Rows are points. The ring and each string are closed loops that go straight from each point to the next, and from the last back to the first. Before rounding, they use only three directions, however many columns there are. Count how often each string passes through the ring. Passing back the other way cancels.

Ring (10 x 4)
[[ 56   1   8  37]
 [ 53  30 -15   0]
 [ 38  41 -24 -33]
 [ 22  39 -26 -53]
 [ -2  19 -17 -66]
 [-16  -9  -1 -54]
 [-16 -35  18 -24]
 [ -1 -47  32  13]
 [ 19 -44  35  38]
 [ 45 -20  22  48]]
String (16 x 4)
[[ 10 -25   2  -8]
 [ -1  14  38 -25]
 [-23 -26  46 -20]
 [-23 -82  14  -4]
 [ -6 -60  -3  -8]
 [ 12  -7   7 -14]
 [  0  20  28 -34]
 [-21  15  18 -64]
 [ 10  -2   1 -25]
 [ -3  34  22 -51]
 [-18  29  -4 -84]
 [-26   2 -31 -95]
 [ -8 -36 -39 -51]
 [-26 -46 -31 -62]
 [-37 -48  -7 -59]
 [ -6 -66 -16 -14]]
Times through: 2

Ring (7 x 9)
[[ 63  44   1   0  -5  -9   2   7 -54]
 [ 12  50   7  -8   0  -7  -2  13  -7]
 [-49  28   7 -10  -5  -3   1   5  48]
 [-75 -21  -9  -3 -19   1  13 -22  66]
 [-47 -39  -4  11 -27   2  19 -26  41]
 [ 24 -27  16  28 -28  -1  19 -10 -19]
 [ 78  13  10  18 -17  -7  11   1 -67]]
String (12 x 9)
[[-95 -46  26  20 -30   5  18 -11  89]
 [-68 -66   7  23 -36   5  25 -30  61]
 [-19 -39  42  37 -33   2  20   1  24]
 [  2  -6  46  29 -23  -1  12  15   7]
 [  6  -8 -14   4 -18  -3  14 -21  -8]
 [  9 -44 -30  11 -29  -1  23 -44 -15]
 [-21 -64 -13  21 -36   2  27 -41  14]
 [-68 -67   0  20 -36   5  25 -34  59]
 [-82 -59 -57 -11 -27   3  23 -65  61]
 [-39 -22 -43 -12 -18  -1  15 -43  27]
 [-18   2  14   9 -16  -2   9  -1  19]
 [-51  -4  49  22 -20   1   9  18  55]]
Times through: 0

Ring (8 x 12)
[[ 46 -41 -34  -3 -11 -16   8 -27   1 -70  12   4]
 [ 40  -2 -43  -2 -24  -7 -10 -51  29 -63  -8  21]
 [  6  41 -28   6 -25  13 -21 -66  45 -28 -28  28]
 [-22  46  -6  13 -13  23 -13 -57  33  -6 -28  19]
 [-46  18  23  21  10  27  10 -26  -1  10 -11  -3]
 [-41 -35  38  19  29  15  35   8 -40   3  16 -26]
 [-13 -73  31  11  30  -2  44  21 -55 -17  33 -34]
 [ 32 -76  -8   0   9 -18  30   3 -33 -57  31 -18]]
String (14 x 12)
[[ 14  -7   6  -9 -15  -3 -10 -44  13  11  -7   8]
 [  9 -10   7  -5 -10  -1  -5 -39   8   7  -4   5]
 [  1  26   5  -5 -21   8 -22 -61  31  23 -23  19]
 [-20  41  15   1 -17  18 -22 -62  32  38 -29  18]
 [-18   9  24   2  -4  12  -5 -39   7  31 -12   3]
 [-22   1   8  15   5  16  11 -25  -2 -12  -4  -2]
 [-50  17   7  33  16  32  22 -17  -5 -28  -8  -5]
 [-54  20   9  34  17  34  22 -17  -5 -27  -9  -5]
 [-17  -3   3  15   5  13  12 -23  -3 -22  -2  -2]
 [ -7  -8   4   8   1   8   8 -27  -1 -14  -1  -1]
 [-24  31 -15  23  -2  24   3 -39  19 -39 -17  11]
 [-23  72 -38  26 -18  32 -15 -66  52 -52 -38  31]
 [  5  85 -45   7 -42  22 -42 -95  78 -30 -50  48]
 [ 21  41 -22  -8 -36   4 -35 -79  54  -2 -32  34]]
Times through: 1
String (11 x 12)
[[-27 -87  57  10  40  -1  51  34 -72  14  40 -46]
 [  5 -56  31  -6  10  -9  19  -6 -31  14  20 -19]
 [ -2 -35   6  10  10   2  22  -9 -20 -29  13 -12]
 [-23 -57  11  26  33   8  50  22 -49 -55  29 -30]
 [-56 -65  45  33  52  18  64  41 -72 -20  35 -47]
 [-65 -29  61  23  37  24  39  14 -48  33  15 -33]
 [-46  -3  44  14  16  21  15 -16 -17  36  -2 -13]
 [-19  -9  30   3   3   9   5 -26  -7  28  -2  -5]
 [-29   2   0  25  11  21  20 -18  -6 -36  -2  -4]
 [-82   7  28  46  38  42  43   8 -31 -23   2 -22]
 [-68 -39  39  39  48  28  58  31 -58 -23  23 -39]]
Times through: 2

Ring (8 x 14)
[[ 37  10  -1 -12  39 -26 -10  -8 -24 -35  -6  54  23  -6]
 [ 21  23 -13  -4  17 -36  -8 -12 -31 -25  -9  38  25 -10]
 [ -9  12 -15   4 -13 -22  -5  -8 -21  -5  -9   6  16 -10]
 [-41 -21 -15  11 -23   3   2   4   1   7  -2 -21   9  -6]
 [-53 -55 -11  11  -9  26   7  15  20   5   5 -25   5  -1]
 [-38 -60   2   4   3  34   3  18  24   0   6 -15   0   1]
 [ -1 -36  15  -8  16  22  -6  11  10 -12   0  11   0   0]
 [ 27  -9  11 -14  32  -3 -10   0  -9 -26  -4  39  11  -3]]
String (24 x 14)
[[-32 -36 -18   8   9   3   5   7   5  -9   4   0  17  -4]
 [-17 -16  -1   1  -9   6  -4   4  -1  -1  -4  -4   5  -4]
 [-45 -33  -2   9 -32  23   0  10  11  15  -2 -33  -3  -3]
 [-72 -63  -5  15 -34  42   7  20  30  22   4 -51  -7   0]
 [-69 -89 -18  15  11  39  15  25  37  -1  15 -25   9   3]
 [-49 -81 -13   9  25  32  12  22  30 -11  14  -7  12   2]
 [-43 -74  10   3   1  50   4  24  34   4   7 -23  -7   4]
 [-18 -38  20  -4 -13  36  -6  14  16   6  -3 -16 -12   0]
 [ -7 -20  11  -4  -5  15  -7   6   3  -2  -4  -1  -1  -2]
 [ -5 -30   2  -4  17  10  -3   7   4 -14   0  14   9  -2]
 [  0 -42   4  -6  37  14  -1  11   9 -23   4  25  11   0]
 [ 10 -45  19 -13  35  26  -6  14  13 -21   3  25   1   3]
 [  8 -29  28 -13   6  30 -11  11  10  -6  -4   7 -10   1]
 [ -1 -18  21  -8 -11  22 -11   7   4   1  -7  -3  -9  -2]
 [ -9 -28   6  -3   7  14  -4   8   5  -8  -1   6   4  -2]
 [-20 -54  -6   1  32  17   4  14  15 -19   8  14  14   1]
 [-47 -91  -5   6  32  43  11  26  38 -12  15  -6   8   5]
 [-67 -95  -3  11   3  55  12  29  44   6  14 -33  -2   5]
 [-61 -86 -22  15  24  29  16  23  32 -10  16 -12  17   2]
 [-35 -44 -12   7   6  13   5  11  11  -6   4  -6  11  -2]
 [-19 -14   4   1 -19  11  -6   4   0   5  -6 -12   0  -4]
 [-42 -21   1   8 -42  20  -3   7   7  19  -6 -37  -6  -5]
 [-70 -38 -15  18 -46  22   5  11  14  24  -1 -51  -1  -5]
 [-67 -51 -29  20 -12  11  12  12  15   5   7 -28  15  -4]]
Times through: 0

Ring (8 x 14)
[[ -9  40  19   4 -10 -21  23 -40 -20 -31 -14 -34 -19 -19]
 [-42  47  39   1  -3 -13   9 -56 -25 -50 -26 -37 -16 -23]
 [-60  20  43   1   2   9 -12 -43 -12 -44 -24  -3   1 -16]
 [-41 -19  25   4  -2  26 -21 -10  10 -18 -12  42  17  -3]
 [ -9 -42   1   7  -3  28 -13  20  23  14  10  60  24   7]
 [ 36 -38 -27   7   6   9  20  42  19  51  43  32  19  10]
 [ 50 -17 -31   7   7  -9  38  33   8  51  47   2   7   5]
 [ 35  14 -13   6  -5 -21  39   0  -6  15  20 -21 -10  -7]]
String (32 x 14)
[[-46 -41  25   5  -8  41 -36   0  23 -16 -16  74  27   3]
 [-43 -12  24   2  12  22 -13  -9   3  -9   1  23  18  -4]
 [-30  -2  20   3   6  11  -3 -13  -1 -11   0  11   9  -6]
 [-19   0  15   4   0   6   2 -13  -1 -10  -2  10   5  -7]
 [-35  12  25   2   9   4   2 -24  -9 -18  -3  -7   4 -11]
 [-67  32  47  -1  14   4  -6 -50 -21 -44 -19 -24  -1 -19]
 [-42  28  32   0   9  -3   5 -38 -18 -30  -9 -24  -3 -16]
 [-73  68  56  -4  20 -15   9 -75 -42 -59 -23 -69 -16 -31]
 [-76  73  64  -2  -1 -17   2 -89 -40 -83 -47 -59 -24 -34]
 [-42  38  41   3 -19  -8  -1 -57 -17 -60 -41 -14 -17 -22]
 [-19  20  22   4 -13  -5   6 -32  -8 -31 -19  -4  -9 -14]
 [ -9  16  12   3   2  -7  16 -18  -9  -8   4 -14  -3 -10]
 [-14  44  20   2   5 -22  27 -38 -25 -22  -2 -49 -16 -19]
 [-16  68  28   1  -3 -35  34 -60 -36 -43 -17 -71 -30 -28]
 [ -9  40  16   2   6 -21  29 -33 -23 -16   3 -47 -14 -18]
 [ -8  21  12   3   1 -10  19 -21 -12 -11   2 -20  -6 -12]
 [-10  19  14   4  -3  -8  15 -23 -10 -15  -4 -13  -6 -12]
 [-20  47  25   1   3 -21  24 -44 -26 -29  -8 -48 -17 -21]
 [-38  69  39  -1   6 -28  25 -65 -39 -48 -18 -72 -25 -29]
 [-29  43  27   0  12 -16  21 -41 -26 -26  -2 -48 -11 -20]
 [-16  16  16   3   3  -4  12 -20  -9 -13   0 -12  -2 -11]
 [-29  20  25   3  -1  -2   5 -31 -11 -26 -11 -10  -4 -14]
 [-34  23  27   1   7  -2   6 -32 -14 -24  -6 -18  -2 -14]
 [-22   2  19   4  -7   6  -1 -18   0 -19 -10  13   2  -8]
 [-47  -6  35   5 -17  21 -24 -29   6 -42 -34  40   6  -9]
 [-79  -9  51   2  -6  34 -40 -35   5 -51 -38  46  16  -9]
 [-64 -13  38   1   7  30 -28 -20   4 -27 -15  34  19  -6]
 [-36  -6  21   2  14  16  -5  -9   0  -5   6  12  15  -5]
 [-45 -36  24   4  -2  37 -30   0  19 -12 -10  63  26   2]
 [-44 -54  23   7 -15  48 -44   7  32 -15 -20  95  30   7]
 [-27 -36  16   7 -15  31 -25   3  22 -12 -14  68  20   3]
 [-37 -44  20   6 -13  40 -34   4  26 -13 -16  79  25   4]]
Times through: 0

Ring (6 x 14)
[[  9  24  15  11  13  11  30 -16  27  -8   3   9   1  -2]
 [-20   2   9   1  29   0   7 -17  -9   8  29  17   6  27]
 [-37 -17   0 -12  29 -21 -25 -13 -43   9  48  13  -9  41]
 [-14  -3   3  -9  11 -20 -18  -7 -22 -11  30   0 -33  12]
 [ 22   3  -4   0 -34 -29 -11 -29  18 -26  -8 -10  -1  14]
 [ 38  11  -2  10 -46 -21   8 -41  47 -26 -27  -8  28  15]]
String (28 x 14)
[[ 10  14   8   2  -3  -9   5 -12  13 -20   5  -3 -21  -4]
 [  7   8   5   2  -5 -12   2 -19  11 -15   6   0  -6   9]
 [ 27  18   5   6 -23 -12  10 -22  33 -27 -13  -7  -8  -5]
 [ 55  13  -6  13 -68 -28   9 -50  63 -35 -44 -15  38  15]
 [ 38  27   9  13 -26  -3  25 -24  51 -29 -24  -7  -1 -13]
 [ 17  15   7   7 -10  -7  13 -22  26 -17  -4   0   1   4]
 [ 38  38  17  17 -12  12  41 -16  58 -29 -23  -3  -9 -28]
 [ 43  39  16  19 -18  12  44 -22  65 -28 -29  -2   4 -23]
 [ 46  30   9  20 -32   3  39 -37  70 -24 -36  -2  32  -3]
 [ 25  11   1  10 -26 -12  13 -38  38 -15 -16   0  31  20]
 [ 10   8   4   4  -9 -11   6 -25  17 -13   2   2   7  15]
 [ 31  29  12  12 -14   3  28 -18  45 -26 -17  -3  -6 -16]
 [ 53  25   3  16 -51 -11  25 -39  68 -34 -41 -11  24  -3]
 [ 51  -1 -14  10 -78 -41  -4 -63  56 -29 -42 -13  60  39]
 [ 30 -11 -15   3 -60 -44 -17 -55  29 -20 -21  -9  49  48]
 [ 25 -12 -15   0 -57 -46 -23 -51  21 -21 -16 -10  37  45]
 [ 28  -3 -10  -3 -52 -43 -23 -34  19 -33 -14 -17   0  18]
 [ 11  15   8  -2  -6 -14  -3  -4   7 -29   8  -9 -45 -15]
 [  1  10   7  -1   5  -9   1 -11   3 -15  14   0 -22   1]
 [ -6  -8  -3  -4  -6 -25 -16 -25  -8  -7  17   2   4  32]
 [-17 -17  -6 -10  -2 -33 -30 -24 -26  -3  29   3  -1  42]
 [-30 -16  -2 -15  17 -29 -34 -10 -43  -2  44   4 -27  31]
 [-18 -17  -6  -9   0 -31 -28 -25 -25  -1  29   5   4  44]
 [ -9   1   4  -4   9 -14  -8 -13  -9  -9  22   3 -17  14]
 [-11  -9  -3  -6  -1 -26 -19 -23 -15  -6  22   3  -1  32]
 [-14 -11  -3 -11   0 -30 -28 -16 -25 -10  28  -1 -19  27]
 [ -3   4   4  -9   1 -22 -19  -1 -15 -24  22  -8 -53  -6]
 [ 12  13   6  -3 -10 -17  -7  -5   6 -30   7 -11 -46 -15]]
Times through: 0
String (30 x 14)
[[  4 -11  -8  -5 -25 -36 -24 -33  -2 -14   7  -4  11  36]
 [ 16 -11 -12  -4 -42 -43 -27 -38   7 -22  -4 -11  12  34]
 [ 36   2  -8   0 -56 -39 -16 -34  29 -37 -21 -19  -1  11]
 [ 31  12   0   4 -37 -23   0 -27  31 -31 -16 -12  -5   1]
 [ 30  20   6   7 -25 -11  11 -20  35 -31 -14  -9 -13 -10]
 [ 48   5  -9   9 -68 -35  -2 -50  52 -33 -37 -15  36  22]
 [ 57  -6 -20  11 -93 -49  -9 -72  62 -30 -50 -16  75  49]
 [ 31   2  -7   8 -47 -28   0 -47  38 -20 -22  -6  40  31]
 [ 17  11   4   6 -16 -12   8 -27  26 -17  -6  -1   8  11]
 [ 23  25  12  10  -7   2  23 -16  35 -22  -9  -1  -9 -11]
 [ 47  47  20  22 -14  19  53 -17  72 -31 -32  -3  -5 -35]
 [ 42  53  26  23   0  30  62 -10  72 -28 -28   1 -12 -44]
 [ 19  33  19  13   9  16  38 -10  39 -17  -6   4 -12 -20]
 [  4  12   8   4   4  -4  10 -18  13 -10   8   4  -3   8]
 [  0  -1   1   3  -3 -14   2 -32   9  -1   8   8  27  34]
 [ -9   6   8   6  18   2  15 -25   8   7  16  17  24  29]
 [-23  15  19   6  50  20  27  -8  -3  13  32  24   2  14]
 [-22  14  17   2  46  14  18  -3  -9   7  34  18 -15   7]
 [ -9  12  12   1  24   2  10  -8  -2  -5  22   9 -18   4]
 [ -9  -2   2  -1   6 -15  -6 -23  -5  -2  19   7   7  29]
 [-45 -32  -8 -12  23 -30 -33 -33 -47  24  50  21  33  77]
 [-68 -46 -12 -20  39 -37 -49 -30 -76  36  71  26  31  95]
 [-51 -21   1 -15  44 -19 -28 -10 -57  17  61  18 -11  48]
 [-21   7  12  -5  33  -2  -2   0 -20  -4  35   8 -35   3]
 [-12  -7  -1  -4   4 -21 -14 -23 -12  -3  23   6   3  32]
 [-27 -20  -5 -12  10 -31 -32 -21 -36   3  38   7  -3  45]
 [-31 -12   1 -15  23 -24 -31  -3 -44  -4  46   4 -39  22]
 [-20   4   9 -12  25 -14 -18   9 -32 -16  39  -2 -65  -8]
 [ -3  15  12  -4  15  -6  -1   4  -7 -21  22  -3 -54 -17]
 [  2   6   5   0   0 -12  -1 -17   4 -12  11   2  -9  11]]
Times through: 3

Ring (7 x 14)
[[ 12  -6  -3   0   2 -16   0  25  23   5  10  11  24  24]
 [ 27 -15 -26   3  -6 -19   7   5  18   2   7 -10   5  43]
 [ 39 -11 -27   4   0  -2   1 -18   8  -3   7 -23 -15  27]
 [ 38  -2 -13   3  11  14  -9 -28  -1  -4   7 -22 -23  -6]
 [ 16  12  15  -1  22  23 -17 -16 -10   3   6  -4 -14 -52]
 [  1  15  27  -3  23  16 -18   5  -4   7   8  13   4 -56]
 [  1   6  21  -3  15   0 -12  25  15   7  12  22  25 -19]]
String (26 x 14)
[[ 10   4  -3   2   7   2   0 -15 -17   9  -1 -10 -19 -33]
 [ 12   2  -6   2   5  -1   1 -12 -14   8   0 -10 -16 -25]
 [ 24   1  -1   1  12   8 -10  -8   4   0   8  -6  -6 -11]
 [ 24   1  -1   1  13   9 -11  -7   6   0   9  -5  -4  -9]
 [ 13   3  -6   2   6   2   1 -17 -17   8  -1 -13 -20 -28]
 [ 21   9   0   2  15  21  -9 -35 -25   4   0 -20 -36 -53]
 [ 14  12   9   1  18  21 -11 -26 -23   5   1 -12 -27 -59]
 [ -4   9   6   1   6  -1   3  -7 -25  15  -4  -3 -16 -51]
 [ 14   4   5   0  12   5  -8  -1   1   4   7   0  -1 -20]
 [ 21   8  19  -2  25  22 -24   0  13  -3  15   7   6 -28]
 [ -4   8  13  -1  10  -2  -3  10  -8  12   2  10   4 -37]
 [-20  14  31  -3  14  -4  -7  29  -4  17   4  29  22 -53]
 [ -3  11  34  -5  22   6 -20  35  22   6  16  33  37 -27]
 [ 19   4  21  -3  23  12 -24  22  33  -4  20  21  30  -1]
 [ 25   1   9  -2  18  11 -19  10  26  -4  17   9  17   3]
 [ 17   0  20  -4  20   4 -22  37  45  -3  23  28  45  17]
 [ -4   0  13  -2   6 -17  -2  39  21  10  10  26  36   4]
 [ -9   1   2   0  -1 -20   8  20  -4  16   0  11  11 -14]
 [  9   2   6  -1   9  -3  -6  12   9   6   8   9  11 -10]
 [  1   3   5   0   5  -8   0  11  -1  11   3   7   6 -18]
 [-17  11  22  -2   9  -8  -1  23  -8  17   2  21  15 -45]
 [-10  20  42  -5  27  17 -22  19  -1   9  10  28  18 -68]
 [ 15  21  44  -5  41  42 -40   1  10  -4  18  19  10 -67]
 [ -1  25  39  -3  32  33 -25 -11 -21   7   5  10 -11 -95]
 [ 21  21  30  -2  36  45 -32 -28 -13  -2  10  -3 -21 -80]
 [ 12  12   8   1  17  19 -10 -27 -26   7   0 -12 -29 -63]]
Times through: 0
String (24 x 14)
[[ 37  -6  -4   0  13   7 -16   4  31  -7  18  -1  13  26]
 [ 45 -21 -31   3  -3 -14   0   8  41  -8  16 -10  15  76]
 [ 33 -22 -41   5 -15 -28  16   1  18   2   5 -18   0  64]
 [ 44 -22 -43   6 -11 -18  11 -11  19  -3   7 -26  -9  64]
 [ 21 -14 -35   6 -13 -23  18 -11  -6   8  -3 -23 -17  26]
 [ 15  -5 -16   3  -2 -11   7  -6  -6   8   0 -11 -11   0]
 [ 46  -5 -11   2  15  17 -16 -19  18 -10  14 -16  -9  14]
 [ 67  -6 -17   3  22  35 -26 -42  19 -19  18 -31 -25  15]
 [ 47   0 -14   3  16  26 -15 -42  -4  -8   8 -30 -34 -14]
 [  6   2  -8   3   1  -6   6 -12 -20  12  -4 -11 -19 -28]
 [ 14   2  -1   1   9   2  -4  -5  -3   5   4  -4  -6 -18]
 [ 38   8  14  -1  30  36 -31 -18  13 -10  17  -5  -6 -27]
 [ 14  22  32  -2  35  41 -30 -25 -18   1   8   0 -20 -88]
 [-11  14  17   0  11   3  -2  -3 -27  16  -3   5 -11 -67]
 [  4   5   6   0   9   0  -3   2  -7   9   3   3  -2 -29]
 [ 17   7  16  -2  21  16 -19   2  10   0  12   7   7 -26]
 [ 13  17  41  -6  36  31 -36  14  21  -3  20  25  23 -46]
 [-10  16  38  -5  24   9 -19  29   9   9  11  32  28 -50]
 [ -7   5  12  -1   6 -10   0  19  -2  14   3  14  12 -26]
 [ 16   2   7  -1  13   3 -11   9  13   2  11   7  11  -7]
 [ 21   1  15  -3  19   7 -20  23  35  -4  20  18  31  10]
 [ 15  -5   9  -2  10  -9 -12  38  42   0  19  24  43  32]
 [ -4  -8 -10   1  -9 -33  15  30   9  15   2  11  21  20]
 [  7  -5  -9   2  -2 -17   7  11   4  10   3   1   6   7]]
Times through: 5
